Each point is reached from the start by the listed moves, each made 0, 1 or 2 times, or once backwards (-1), plus a little noise. Is the number of moves made odd or even? Then give how often each move was made.

Moves:
(1): [ 19 -13 -16  -8  -8  12]
(2): [19 25  2 -5  9 -9]
(3): [ 5 -9 51 10 10 -7]
Start: [  1 -10 -10   7   1   4]
Points:
[ 32  10 -74 -18  -7  13] => odd (1, 1, -1)
[  6 -19  41  16  11  -2] => odd (0, 0, 1)
[45 -8 28  3 11 -1] => odd (1, 1, 1)
[ 49  20  95  15  37 -28] => even (0, 2, 2)
[ 20 -21 -27  -2  -7  15] => odd (1, 0, 0)

Moves:
(1): [ 5  9 -9 -8  8  5  7 10 -4 14  0]
(2): [ -5  17  19   3 -14  -5   6  -9   3   4   0]
(3): [ 14 -26   2  22 -10  -4   8  -5  -1  14  12]
(4): [-14   2   1  23   0 -10  -2  21   5  -4   0]
(5): [ -4  -3   9  -4  14  20 -20  -6  -5  12  -4]
(6): [  1  -3  -1   1 -22  18 -20  12  12   2 -10]
(7): [ -2 -19  -6  11   6  19  11 -10  -3   3  -7]
(8): [ -7 -10   2 -13   6   2   2  15 -10   8  -3]
Start: [  7  -6   4  -1  -7 -20  -4   1  -4   1  -6]
Points:
[ 50 -47  -2   8   2 -31  39 -32 -28  43  29] => odd (1, 0, 2, -1, 0, -1, 0, 0)
[-19 -41  44  95 -56  41 -71   8  33  19 -24] => odd (-1, 1, 1, 2, 2, 2, 1, -1)
[-20  36  11   7 -23 -35 -17  92   6  36 -14] => even (2, 1, 0, 2, 0, 1, -1, 1)
[ 17 -42  -4  51   7   5 -54  75  -5  67   5] => odd (2, -1, 2, 2, 2, 1, -1, 0)
[  5  10  13 -28 -40  40 -78 -24  26 -13 -36] => odd (-1, 0, -1, -1, 1, 2, 0, -1)

Moves:
(1): [  4 -11  13 -10   2  -7   4  15  -5 -13  -6   2  17  -2]
(2): [  8  -7  -6  -4   4 -10  -3   1   1  -3   2  -5   4   5]
(3): [-9 18 -6  5  3  3 -9 13  4 -6  5 22 -8 -8]
(4): [  3  -6   2   6  -4   1   5 -10   4  15  15   3   1  -6]
(5): [-27  -3   5  -9  -1  15   0 -19  19   1  19  -6   5  -4]
(6): [  0  14   6 -14   3  16   0  -6  10 -26  25 -10   2  -7]
(7): [-10  16   2 -18  -6  -2   1   2  13  -1  -8   6 -11 -13]
(8): [  8  17  -6   5  -3  -1  -3   6  15   8  28 -23  14   8]
(9): [  5   3  -1  10   4  -4  -8   0  14 -14   7 -14   9  -9]
(10): [ 13   3 -17 -14  14   1  19  -1 -12   9 -24   9   5   8]
(11): [  1  -5  -6  10  -4 -12   6  23 -22  -3 -11  -1  -3  -1]
(12): [ 11  17  -1  -7 -17  -7   4   7  -1 -19 -16  15   9  23]
Start: [ -2  -4   7 -13  -1   4   6 -17   0   8  -9  -8 -23   4]
Points:
[ 27 -28   2  57 -24 -53   3  78 -72  36  -8   8 -15  20] => odd (1, 0, 1, 1, -1, -1, -1, 1, -1, -1, 2, 0)
[-22   2   6  22   9 -33 -36  75  35 -27  91 -62  24 -36] => even (2, 2, 2, 0, 1, 0, 0, 2, 1, -1, 2, -1)
[-20 -33  19 -17 -14  15 -15 -95  61  31  67 -52 -21   5] => even (-1, 2, -1, 1, 1, 0, 0, 0, 0, -1, -1, 0)
